Rows are points. The ring and each string are closed loops that go straight from each point to the next, and from the last back to the first. Before rounding, they use only three directions, however many columns there are. Count how often each string passes through the ring. Passing back the other way cancels.
(in the rows, 128 means zero)

Ring, 10 rows:
[[142 192 117 154]
 [117 179  99 138]
 [ 98 147  88 120]
 [ 98 114  86 111]
 [112  86  97 110]
 [138  75 124 122]
 [153  85 144 133]
 [170 123 165 154]
 [173 150 163 162]
 [162 187 138 164]]
String, 19 rows:
[[117  63 136 113]
 [160  46 135 124]
 [191  79 125 143]
 [154 119 135 142]
 [121 129 167 138]
 [174 143 190 166]
 [220 173 156 185]
 [179 158 118 158]
 [124 160 154 145]
 [131 189 144 154]
 [149 220 100 161]
 [ 97 189 125 138]
 [109 150 126 132]
 [130 138 115 135]
 [ 78 136 119 116]
 [ 72 107  65  95]
 [119  86  51 105]
 [143 111  95 128]
 [118 112 129 125]]
Times through: 3
String, 27 rows:
[[182 147 194 171]
 [124 141 157 141]
 [165 146 122 151]
 [192 172 120 167]
 [209 219 126 188]
 [148 201 144 164]
 [153 224 122 168]
 [169 217  82 164]
 [148 160 101 144]
 [115 153 127 135]
 [ 83 160 134 127]
 [ 75 172  82 118]
 [107 150  52 118]
 [134 133  96 131]
 [103 126 119 122]
 [ 71  99  97  99]
 [101  68  55  94]
 [135  65  57 105]
 [122  55  88 104]
 [119  44 112 104]
 [165  49  97 119]
 [161  87 115 132]
 [139 109 137 134]
 [126 103 168 133]
 [179  86 175 149]
 [197 108 162 159]
 [202 125 177 169]]
Times through: 2

Ring:
[[133 198 148 124 153  87]
 [156 156 141 124 179  94]
 [165 120 130 124 178 115]
 [162  89 121 124 161 140]
 [141  74 120 124 127 160]
 [110  87 128 125  89 165]
 [ 92 120 134 125  69 160]
 [ 89 160 136 125  70 147]
 [101 197 138 124  95 123]
 [117 208 144 124 126 101]]
String (31 x 6):
[[123 165 137 124 124 120]
 [108 200 162 126 130  82]
 [105 240 184 127 152  40]
 [143 227 149 124 173  69]
 [159 181 119 123 163 115]
 [152 156 118 123 149 130]
 [144 152 131 124 149 118]
 [169 147 111 122 166 132]
 [180 138 119 123 191 115]
 [179 119 135 124 204  98]
 [151 111 152 126 178  95]
 [136 126 136 124 140 124]
 [151 120 115 123 141 147]
 [181  80  90 121 158 174]
 [162  47 115 124 151 162]
 [137  48 133 125 131 153]
 [121  90 140 125 118 140]
 [134 124 121 124 122 148]
 [140  99 103 123 110 178]
 [106  71 123 125  75 181]
 [ 72  78 151 127  52 162]
 [ 73 115 165 127  72 129]
 [ 66 121 158 127  54 142]
 [ 54 133 148 126  26 162]
 [104 147 114 123  71 171]
 [117 152 119 123  95 155]
 [100 155 152 126 103 118]
 [ 81 186 156 126  81 115]
 [ 75 225 152 125  71 112]
 [114 219 119 123  98 135]
 [132 189 116 123 119 136]]
Times through: 0
String, 31 rows:
[[123 169 171 126 159  69]
 [130 208 173 126 176  49]
 [112 208 175 126 150  59]
 [111 187 159 126 130  89]
 [127 159 131 124 124 127]
 [137 165 114 123 121 144]
 [109 162 147 125 113 115]
 [ 82 199 158 126  86 107]
 [ 70 216 155 125  65 115]
 [ 93 211 122 123  67 148]
 [131 164 108 122 107 156]
 [129 181 103 122 100 161]
 [ 99 215 132 124  86 129]
 [ 74 229 172 126  90  83]
 [ 99 201 160 126 113  93]
 [102 186 166 126 123  86]
 [101 239 188 127 149  38]
 [128 232 176 126 177  39]
 [122 193 184 127 174  43]
 [149 182 175 126 205  41]
 [137 151 170 126 179  66]
 [131 138 157 126 155  94]
 [156 130 119 123 154 133]
 [180 114 105 122 175 142]
 [194  93 112 123 201 129]
 [180  87 137 124 206 104]
 [183  98 123 123 197 119]
 [184 112 112 123 188 129]
 [178 121 139 124 208  91]
 [147 142 157 126 180  80]
 [132 150 150 125 151  99]]
Times through: 1

Ring, 10 rows:
[[ 89 113  89 143 128  92 145 122  85]
 [ 96 114  81 149 144  93 145 105  89]
 [116 125  84 138 153 115 135 104 118]
 [135 136  93 120 152 141 122 114 148]
 [155 151 109  95 145 173 105 134 184]
 [160 159 120  83 135 186  99 152 203]
 [144 159 124  90 124 174 106 164 195]
 [118 146 118 108 116 144 122 163 162]
 [104 135 111 119 115 124 131 156 134]
 [ 91 121  99 133 119 103 140 139 100]]
String (26 x 9):
[[118 147 107 123 134 135 128 144 163]
 [139 166 134  85 111 178 106 185 209]
 [132 154 128  90 110 165 110 176 181]
 [121 150 129  93 102 156 114 182 170]
 [ 97 140 116 122 108 122 134 168 141]
 [ 93 133 102 137 124 107 142 144 125]
 [109 132 104 122 125 124 130 142 130]
 [109 129 104 120 123 123 130 141 124]
 [ 96 127  94 142 133 104 143 129 116]
 [ 73 111  85 159 129  73 157 120  74]
 [ 77 101  83 150 125  75 152 115  55]
 [ 95 108  87 136 129  96 140 116  76]
 [ 96 104  82 140 136  93 142 106  69]
 [ 86 103  70 164 151  74 155  89  64]
 [109 115  81 139 148 105 138 101  95]
 [123 129  95 120 140 130 125 121 128]
 [114 132  92 135 145 119 134 119 131]
 [120 131  82 143 162 117 136 100 132]
 [151 141  94 109 158 158 112 110 162]
 [155 145 108  90 140 173 103 133 171]
 [132 140 105 109 135 148 118 136 154]
 [133 146 104 116 142 147 121 133 166]
 [180 169 125  68 139 211  86 154 229]
 [191 173 137  46 126 231  73 171 240]
 [187 178 141  47 121 231  75 181 249]
 [136 159 117 106 132 160 116 156 193]]
Times through: 2
String:
[[137 144 108 104 135 155 114 140 163]
 [186 167 132  51 127 222  77 165 227]
 [187 176 139  49 124 229  76 177 246]
 [146 162 122  93 129 175 107 162 204]
 [162 173 141  64 112 206  90 189 231]
 [142 152 125  83 115 173 104 168 181]
 [125 141 110 108 126 144 120 147 152]
 [122 143 119 101 113 148 118 163 155]
 [ 99 136 118 114 103 125 130 171 135]
 [ 84 127 103 140 116  98 146 149 111]
 [106 132  98 134 134 116 136 133 130]
 [110 126 104 116 121 125 127 141 119]
 [ 86 108  94 134 116  93 142 130  72]
 [ 75 105  81 157 131  73 155 113  63]
 [ 97 123  89 145 139 100 144 119 107]
 [115 128  97 124 134 124 129 128 124]
 [104 111  79 143 146  99 140 100  86]
 [101 113  71 158 160  90 148  87  89]
 [110 125  80 149 158 105 142  99 115]
 [140 131  88 120 159 141 120 102 140]
 [158 142 100  96 151 170 104 118 166]
 [157 149 101 102 156 169 107 120 182]
 [131 145 101 120 145 143 123 129 163]]
Times through: 3

Ring:
[[178 146 126 157  77 156 157 157 137 159 109 121]
 [146 162 116 128 101 181 131 188 129 165 116 122]
 [ 98 146 130 105 126 202 100 166 154 153 142  92]
 [ 83 137 159 150 116 195 102 100 168 113 164  67]
 [111 116 169 170  97 174 124  70 181 110 160  61]
 [170  99 152 158  77 147 156  95 182 146 127  83]]
String (31 x 12):
[[134 114 150 141  97 170 131 110 176 141 140  79]
 [133 151 150 184  87 171 137 111 144 119 139  94]
 [158 122 156 186  74 152 154  88 164 126 134  86]
 [200  62 152 140  68 128 172  86 206 167 116  77]
 [195  78 142 131  74 137 166 111 193 173 112  88]
 [167  98 138 123  90 156 147 128 181 168 121  90]
 [153 138 140 163  85 163 145 128 150 141 126 101]
 [176 150 136 186  69 152 162 132 134 140 115 116]
 [204 138 131 181  59 138 177 138 138 156 102 123]
 [210  87 128 121  72 135 172 141 181 189  99 105]
 [175 103 136 130  84 152 153 130 176 168 117  95]
 [159 121 141 150  85 159 146 123 164 149 125  95]
 [156 143 147 186  76 158 151 111 146 128 129 100]
 [183  88 157 168  68 136 166  80 188 144 125  80]
 [182  25 167 116  80 132 159  54 245 166 132  47]
 [149  63 167 135  90 152 142  64 218 144 144  53]
 [132 110 151 138  99 171 129 107 180 141 141  76]
 [123 141 153 171  94 175 129 106 155 120 145  85]
 [100 156 167 203  94 182 122  78 149  90 162  75]
 [108 151 156 177  99 183 121 103 151 111 152  82]
 [103 123 154 137 112 186 111 107 175 129 154  70]
 [ 73 114 160 118 129 201  91  99 190 125 170  53]
 [ 49 123 164 117 140 214  76  97 188 114 181  47]
 [ 69 171 159 178 115 204  97 105 142  93 170  76]
 [108 159 149 173 101 186 120 118 142 115 149  90]
 [111 129 148 137 109 184 116 120 167 135 147  79]
 [ 85 113 158 122 123 195  99 101 189 128 164  57]
 [ 71 123 171 152 119 196  97  75 184 103 176  50]
 [ 81 143 175 192 104 188 110  63 165  85 174  59]
 [114 156 158 195  91 177 128  95 144 103 151  85]
 [126 138 152 169  93 173 130 106 157 123 144  85]]
Times through: 1
String (27 x 12):
[[ 57 145 155 128 135 214  82 117 167 116 172  64]
 [ 78 172 159 186 109 199 104 103 139  93 166  79]
 [120 137 147 152 101 180 123 119 159 131 144  85]
 [110 113 154 133 109 182 115 104 182 134 152  68]
 [113 111 157 140 106 178 119  96 184 130 152  66]
 [104  80 179 145 106 173 117  47 215 116 169  38]
 [117  98 181 181  90 164 131  40 196 102 164  49]
 [128 149 164 211  80 166 140  78 148  98 149  84]
 [135 141 152 180  87 168 138 104 153 121 140  89]
 [155  79 153 125  92 156 141  96 202 156 134  69]
 [180  59 154 126  80 139 158  85 214 165 125  68]
 [195  88 151 163  64 133 172  91 185 153 117  87]
 [162 142 144 183  75 156 154 117 145 133 125 103]
 [142 141 142 161  90 169 138 127 150 137 132  98]
 [179 104 130 120  86 153 153 144 173 177 111 101]
 [201 132 118 142  72 146 168 168 143 178  96 126]
 [186 180 117 182  69 156 165 177 104 153 100 143]
 [155 177 127 177  82 170 146 161 115 140 118 126]
 [145 172 128 168  89 175 139 159 121 139 123 119]
 [135 140 138 144  98 176 130 139 152 144 132  97]
 [139 137 117  97 112 184 122 186 152 177 120 109]
 [128 131 104  51 131 197 106 218 159 200 117 110]
 [107 154 110  74 133 207  98 211 144 179 128 110]
 [103 185 131 156 110 199 111 163 120 128 140 109]
 [113 168 140 166 102 188 120 139 133 124 142 100]
 [114 131 140 122 113 187 114 139 164 146 142  86]
 [ 70 115 142  76 144 212  80 142 188 151 161  63]]
Times through: 5

Ring (6 x 14):
[[135  68 110 122 183  96 129 105 107 134 144 132 153  99]
 [128  93 128 118 154 123 128 107 137 143 136 134 139  94]
 [121 170 152 122  81 153 125 125 155 139 104 128 111 119]
 [125 197 146 132  72 142 116 135 144 126  92 123 110 134]
 [133 169 129 132  97 114 122 132 105 118 101 120 124 144]
 [135 120 119 126 133  99 130 121  89 123 121 122 138 134]]
String (28 x 14):
[[122 157 150 117  84 148 132 122 140 140 108 126 114 124]
 [116 189 165 117  52 170 130 127 162 144  96 126 100 126]
 [118 208 161 128  57 168 115 133 179 138  89 128 100 119]
 [124 192 146 134  82 148 111 133 162 131  95 128 111 120]
 [121 224 156 135  50 158 111 140 163 128  81 124 100 134]
 [123 209 154 128  51 151 122 137 142 128  86 121 103 143]
 [125 176 146 124  75 139 128 130 127 130 100 122 113 138]
 [131 159 128 135 116 119 113 128 130 124 107 126 128 123]
 [135 191 123 148 107 112 101 139 128 112  94 124 126 133]
 [133 207 132 141  75 118 113 143 111 110  86 117 116 155]
 [130 183 137 129  76 122 126 135 103 119  95 117 117 153]
 [129 155 137 123  94 126 131 126 111 128 108 122 121 138]
 [134 136 120 132 132 107 120 124 112 123 116 126 135 124]
 [138 127 112 133 141  92 122 124  91 117 118 123 141 133]
 [139 113 112 125 137  86 135 121  65 117 123 119 143 145]
 [132 121 129 117 115 110 141 119  86 128 121 121 132 140]
 [130 128 132 119 115 120 134 119 108 132 119 124 129 129]
 [135  98 114 127 161  99 125 114 107 128 131 129 145 112]
 [140  60  98 128 204  81 122 106 102 129 148 133 162  96]
 [140  29  95 122 224  77 129  97  97 134 160 135 169  86]
 [141  14  88 125 249  73 122  93 109 137 168 140 176  70]
 [134  80 111 127 182 101 121 108 123 134 140 134 151  93]
 [131 105 124 123 149 115 126 113 125 136 130 131 139 105]
 [126 113 136 115 125 129 135 112 126 141 126 129 130 112]
 [125  84 134 112 152 132 133 103 145 150 140 136 137  88]
 [124  91 134 116 155 137 126 104 161 151 138 138 136  79]
 [126 116 132 124 143 132 119 113 155 142 127 135 133  92]
 [129 134 131 126 124 124 123 120 131 133 118 128 129 114]]
Times through: 1
String:
[[135 147 125 125 101 101 136 129  72 116 108 116 129 157]
 [140 108 109 128 149  85 130 120  74 118 125 122 146 136]
 [138 100 107 132 170  89 120 116 102 123 131 128 150 113]
 [137  98 111 128 163  94 125 115 100 126 131 128 147 115]
 [141  66  98 127 193  75 127 109  82 123 144 128 160 112]
 [140  68 103 122 179  79 135 109  72 125 142 126 156 121]
 [132 114 126 118 126 108 138 117  91 129 124 123 135 133]
 [130 133 130 124 119 119 128 121 115 130 117 125 130 125]
 [138 118 109 134 153  90 120 121  96 119 123 125 145 124]
 [138 151 117 134 118  96 123 131  84 113 108 119 134 147]
 [131 183 135 130  77 119 127 136  98 117  95 117 118 156]
 [131 208 136 139  70 122 114 143 114 113  85 118 114 154]
 [133 203 128 148  97 120  99 141 138 113  89 124 121 133]
 [129 161 134 131 106 127 118 127 132 127 106 126 123 125]
 [124 177 147 124  76 142 126 129 134 131 100 123 112 134]
 [121 196 157 123  54 155 127 132 144 134  92 122 103 137]
 [121 210 156 132  60 159 113 136 168 133  88 126 103 126]
 [124 188 145 134  86 146 111 132 162 131  97 128 113 118]
 [126 165 140 129  97 136 119 127 141 131 105 127 119 122]
 [123 184 152 123  66 148 127 130 137 133  97 123 108 136]
 [123 218 152 134  53 151 115 140 149 126  83 122 103 140]
 [124 196 151 125  57 144 127 135 128 128  91 120 107 146]
 [128 165 137 128  94 128 124 129 122 126 104 123 120 134]
 [130 150 131 128 110 120 123 125 119 127 110 124 126 128]
 [129 154 137 123  94 124 131 126 109 127 108 121 122 139]]
Times through: 1

Ring, 10 rows:
[[135 137 120 118 100 111 107 131 114  78 118 169 172  80]
 [121 133 113 122 100 124 105 137 119  93 136 152 158  86]
 [113 128 110 129 116 137 110 139 129 117 147 128 134 105]
 [114 120 114 136 146 147 122 142 140 139 147 110 109 129]
 [126 111 122 143 187 151 139 143 149 157 137  98  87 156]
 [135 111 130 145 200 145 145 138 152 159 123  98  83 165]
 [143 128 136 141 178 125 134 123 146 142 104 109 101 151]
 [144 141 136 134 145 109 120 114 136 119  96 127 127 126]
 [145 146 134 127 122 101 112 113 127  99  95 145 148 106]
 [141 141 125 119 104 104 108 124 115  78 106 169 171  84]]
String:
[[128  97 125 151 227 166 156 149 161 184 140  77  57 186]
 [144  88 131 148 249 162 169 154 158 176 128  94  63 190]
 [143 105 130 140 204 143 150 144 145 147 119 116  95 158]
 [134 125 126 135 158 130 128 132 138 128 119 123 118 131]
 [129 137 129 141 153 126 121 119 146 143 116 100 103 141]
 [129 138 127 137 140 122 117 120 140 130 116 113 117 128]
 [133 132 126 133 143 124 120 127 135 122 117 125 125 123]
 [135 141 131 136 140 116 117 117 139 126 107 118 121 127]
 [139 131 130 133 149 120 124 126 135 120 110 130 126 125]
 [149 127 134 131 161 117 131 127 133 115 100 139 130 128]
 [155 145 140 128 136  96 118 111 128  98  82 148 147 113]
 [145 162 136 125  97  87  99 101 123  87  85 150 162  92]
 [131 156 127 127  95 102  97 110 126  98 106 139 152  94]
 [139 160 129 120  81  90  94 108 116  76  96 161 175  77]
 [153 146 130 112  94  89 106 120 106  55  90 193 193  69]
 [153 128 127 115 122 105 120 134 110  69 102 187 178  84]
 [138 128 124 126 135 121 120 133 125 103 116 149 144 108]
 [138 127 123 123 129 120 119 135 122  95 118 157 152 100]
 [142 120 118 114 117 118 119 146 108  70 121 187 178  79]
 [129 130 111 113  90 118 105 143 107  68 132 182 183  67]
 [112 146 108 119  69 118  89 130 115  84 140 153 169  70]
 [118 141 116 128 103 123 102 127 127 108 132 133 143  98]
 [134 121 122 130 148 131 126 139 130 115 125 138 131 118]
 [122 130 118 130 127 130 114 134 131 117 133 130 132 111]
 [109 141 113 132 104 130 100 127 133 122 141 116 130 106]
 [102 129 107 135 120 147 108 139 137 136 158 105 115 117]
 [103 131 110 138 126 145 109 134 141 143 153  98 108 124]
 [121 132 120 135 135 133 116 130 137 130 132 115 118 123]
 [128 128 123 134 145 130 121 132 136 126 125 123 122 124]
 [118 130 120 140 147 138 119 129 144 145 134 100 103 136]]
Times through: 0

Ring, 6 rows:
[[ 90 190 106 159 109 114 200 116 160 108 115  76 168 122]
 [131 166 135 167  95  92 154 131 130 118 169  90 177 101]
 [162 106 135 156 104  82  90 140 116 136 207 112 144 128]
 [153  57 112 145 119  85  69 123 127 167 195 133 117 174]
 [103  73  76 137 135 107 118  99 162 167 133 124 106 205]
 [ 80 125  69 136 138 123 165 104 175 132 102  97 115 189]]
String (24 x 14):
[[113 113  95 144 125 106 133 117 151 138 145 105 126 167]
 [ 83  86  76 146 126 107 150  79 173 185 108 127 130 199]
 [ 75  65  57 135 140 115 142  74 182 190  96 132 106 229]
 [112  87  68 121 154 120 106 129 160 120 142 102  75 208]
 [115 103  96 146 123 102 127 112 150 149 147 112 127 171]
 [112  51  95 153 114  88 111  79 153 213 145 149 137 194]
 [139  19 102 147 117  79  66  92 138 215 179 159 119 201]
 [160  61 105 133 134  93  55 143 125 136 204 120  91 180]
 [133 110 106 144 123 101 111 132 138 126 170 103 122 157]
 [153  87 139 167  91  72  97 113 119 179 198 133 167 131]
 [173 104 159 174  81  64  90 129 103 163 223 125 180 103]
 [160 132 132 152 111  91 100 155 117 104 204  93 138 120]
 [134 130 114 149 117 100 123 136 135 117 171  96 134 140]
 [126 128 122 161 102  91 138 116 137 146 162 108 161 132]
 [139 132 117 148 117  99 119 142 132 111 177  93 134 136]
 [172 134 147 159 100  82  94 158 106 108 220  96 152 103]
 [173 104 159 174  81  64  90 129 103 163 223 125 180 103]
 [154  86 141 169  89  70  96 111 118 183 199 135 169 130]
 [136 103 110 147 119  96 108 127 136 138 174 110 128 156]
 [148  81 103 137 131  97  79 138 132 131 188 113 102 173]
 [127  78 103 149 117  92 107 107 143 171 163 128 131 174]
 [113  35  91 150 117  87 100  76 154 221 147 156 129 205]
 [ 99  31  67 135 138 102 102  79 167 206 128 148  98 233]
 [118  98  74 123 151 119 107 136 155 110 149  97  79 197]]
Times through: 3
String (26 x 14):
[[158 159 170 186  67  68 139 127 108 145 204 106 214  67]
 [175 135 151 161  98  80  93 159 104 108 224  96 155  99]
 [165 117 129 148 115  90  86 156 115 109 210  98 128 130]
 [183  83 150 161  96  68  62 141 101 153 235 126 150 123]
 [183  58 144 159  98  65  49 132 103 173 235 139 143 139]
 [144  77 124 159 102  79  96 109 128 180 185 134 150 153]
 [127 100 109 152 114  94 118 114 140 155 163 117 139 158]
 [146  29 115 155 107  73  70  93 130 217 188 158 136 182]
 [141   7 103 149 115  76  60  87 137 228 181 167 120 205]
 [120  48  97 150 116  87 100  88 148 204 155 147 129 193]
 [117  96  97 146 122 101 122 111 149 154 150 116 127 173]
 [120  95  83 130 142 112 108 129 151 124 153 104  94 189]
 [115  98  73 124 150 120 110 133 157 112 145  97  81 198]
 [111 115  92 142 128 109 133 119 153 133 142 103 121 170]
 [117 123  90 136 135 113 127 133 150 110 149  92 109 168]
 [ 83 137  58 123 155 136 158 126 176  95 105  79  87 196]
 [ 57 157  62 138 138 133 203  98 189 121  73  83 126 183]
 [ 58 169  77 152 121 124 218  89 184 134  75  87 155 161]
 [ 83 160  93 154 116 114 190 102 167 131 107  91 156 149]
 [109 147  97 145 125 113 153 128 153 110 138  87 131 151]
 [ 90 204  96 147 124 126 199 135 162  73 115  58 146 127]
 [ 89 219 112 162 105 117 218 125 158  87 114  61 179 102]
 [120 161 105 144 124 113 147 144 144  88 153  76 130 136]
 [122 155 111 150 117 106 146 137 142 103 156  84 141 132]
 [135 177 126 155 110 103 148 151 131  83 172  73 152 107]
 [138 174 156 182  75  79 161 124 121 134 179  96 208  76]]
Times through: 2

Ring:
[[162 150 129 172 105 138 126 115 126 108  93 161 145 128]
 [129 168 149 128 126 174 130 136  98 123 125 130 175  90]
 [ 50 179 198  56 157 204 156 173  53 184 192  60 203  48]
 [ 67 147 166  75 147 161 156 149  69 187 154  82 160  97]
 [106 126 137 120 126 124 148 124  99 167 114 120 127 140]
 [155 131 131 182  99 109 136 109 134 126  93 158 123 152]]
String, 22 rows:
[[ 83 158 152  73 149 180 143 148  68 165 141  95 171  87]
 [ 19 200 232  28 172 236 164 197  32 199 234  28 236   7]
 [ 54 199 210  56 159 228 151 182  50 170 205  59 227  22]
 [135 153 118 119 129 163 125 123  96 123  95 142 154 113]
 [115 156 151 121 128 161 138 136  95 142 128 121 162 102]
 [131 151 131 128 124 154 131 125 101 130 106 137 152 115]
 [145 160 123 131 124 168 122 124 102 112  98 148 162 106]
 [ 94 195 195 102 139 210 141 165  77 140 179  92 215  42]
 [ 77 183 200  94 141 196 150 166  74 161 185  81 203  52]
 [125 148 128 119 128 154 133 126  96 136 105 133 150 117]
 [ 87 166 155  75 149 189 140 150  68 157 144  97 181  77]
 [ 59 168 176  56 157 194 152 163  55 181 170  72 188  65]
 [ 70 152 156  65 152 174 150 150  63 179 147  86 166  91]
 [117 142 133 117 128 147 138 127  96 147 111 127 145 121]
 [ 72 148 177  93 139 154 159 150  79 185 161  84 161  98]
 [ 73 146 180 100 135 148 161 149  83 186 163  85 158 102]
 [121 132 124 124 125 132 139 120 101 149 100 133 131 137]
 [116 117 114 119 125 116 143 114 101 162  91 132 113 155]
 [ 76 122 149  94 136 125 159 133  84 194 133  95 128 134]
 [ 65 148 182  88 141 155 162 153  76 191 167  78 162  95]
 [ 96 149 156 105 134 155 147 139  87 163 137 106 157 105]
 [111 146 140 113 131 152 140 131  92 150 119 121 151 114]]
Times through: 2
String, 27 rows:
[[145 121 145 190  94  91 147 109 139 143 104 150 113 162]
 [138 137 155 177 102 115 145 120 129 139 119 140 134 138]
 [126 148 159 154 113 136 143 129 114 142 128 129 149 119]
 [152 136 112 151 113 130 127 110 117 121  80 158 130 143]
 [196 133  98 204  90 111 116  92 148  87  53 195 118 163]
 [182 148 131 206  90 123 124 107 146  95  87 177 138 139]
 [154 154 152 181 101 136 133 122 130 115 114 151 152 121]
 [136 151 150 156 112 141 137 126 116 131 119 138 151 118]
 [141 140 122 143 117 137 131 116 112 128  93 148 137 133]
 [181 130 110 197  93 107 124  97 144 103  67 182 117 162]
 [161 132 145 204  89 101 139 109 146 123 101 161 124 153]
 [125 138 172 174 103 114 152 127 126 152 136 127 138 132]
 [123 138 144 142 117 131 142 124 109 147 115 131 139 130]
 [133 133 122 137 119 129 136 116 109 140  95 142 130 140]
 [135 113 103 138 117 106 137 104 113 148  74 149 105 168]
 [ 81 119 146 100 134 120 159 130  88 192 128 100 123 140]
 [ 47 147 194  77 146 156 169 160  69 207 182  63 164  91]
 [ 72 151 176  90 141 159 157 151  77 183 161  84 164  94]
 [ 64 155 184  83 144 166 160 156  71 188 171  76 171  85]
 [ 24 159 206  45 160 180 172 174  48 218 203  42 183  66]
 [ 57 143 159  57 154 164 157 150  60 196 152  76 157  98]
 [104 136 128  99 136 146 141 128  86 160 110 119 139 125]
 [112 141 136 114 129 145 141 128  94 153 114 123 144 122]
 [ 83 143 166 102 135 147 155 143  85 178 148  95 152 108]
 [ 82 126 161 111 129 122 161 135  92 190 141  97 132 131]
 [135 109 110 149 112  97 141 104 119 152  79 149 101 173]
 [154 109 105 172 102  90 136  97 132 137  69 164  97 180]]
Times through: 2

Ring:
[[ 98  74  82 172 103 147 102  82 117 148 125 122 104 133]
 [129  95  93 171 106 139  61  71 118 149 150 136  97 142]
 [166 143 120 142 119 119  72 104 120 136 167 162 112 172]
 [170 164 135 120 127 105 119 146 120 123 166 172 130 194]
 [136 155 132 105 127 117 192 175 119 114 124 158 149 188]
 [ 97 119 110 119 118 145 204 152 118 121  85 131 145 155]
 [ 81  86  91 145 108 155 173 119 117 133  86 117 128 136]]
String:
[[165 120 104 168 110 139   7  49 121 152 168 150  89 145]
 [134 106  97 161 108 154  57  62 120 147 130 135 100 133]
 [121  78  82 185 101 146  41  50 118 156 149 128  87 130]
 [105  70  79 184 101 133  80  78 116 152 153 127  94 142]
 [110  97  96 154 109 141 121 103 118 139 125 132 115 146]
 [105  95  96 154 109 134 135 115 117 137 128 132 118 152]
 [ 60  55  74 167 100 149 171 113 115 141  99 108 118 132]
 [ 94  93  95 148 110 140 160 124 117 134 111 127 125 149]
 [111 109 103 140 113 142 145 119 118 132 112 134 125 150]
 [114 111 105 141 114 136 145 123 118 132 120 137 125 156]
 [ 77  81  89 149 107 146 180 128 116 133  97 119 128 143]
 [ 54  58  75 158 101 169 178 104 116 139  68 100 123 116]
 [ 84  80  85 155 105 164 140  93 118 140  88 114 118 124]
 [110 101  98 150 110 143 127 106 118 137 119 132 118 146]
 [117 106 101 149 111 140 120 106 118 137 125 135 117 149]
 [117 103  97 152 109 155  99  84 119 141 113 129 112 134]
 [127 115 106 146 114 135 115 109 119 136 132 141 118 155]
 [152 110 101 171 110 120  40  77 119 149 182 152  93 161]
 [173 131 111 162 113 130  14  61 121 148 176 157  93 155]
 [178 145 120 149 118 122  39  84 121 141 176 164 103 168]
 [185 154 127 143 122 108  51 103 120 137 189 173 108 183]
 [175 153 125 136 121 125  63  98 121 135 161 164 113 169]
 [134 126 112 138 116 136 118 113 119 133 129 145 122 158]
 [148 131 115 143 118 116 103 120 119 134 161 156 117 174]
 [171 136 116 155 117 112  47  93 120 142 186 164 102 174]]
Times through: 2
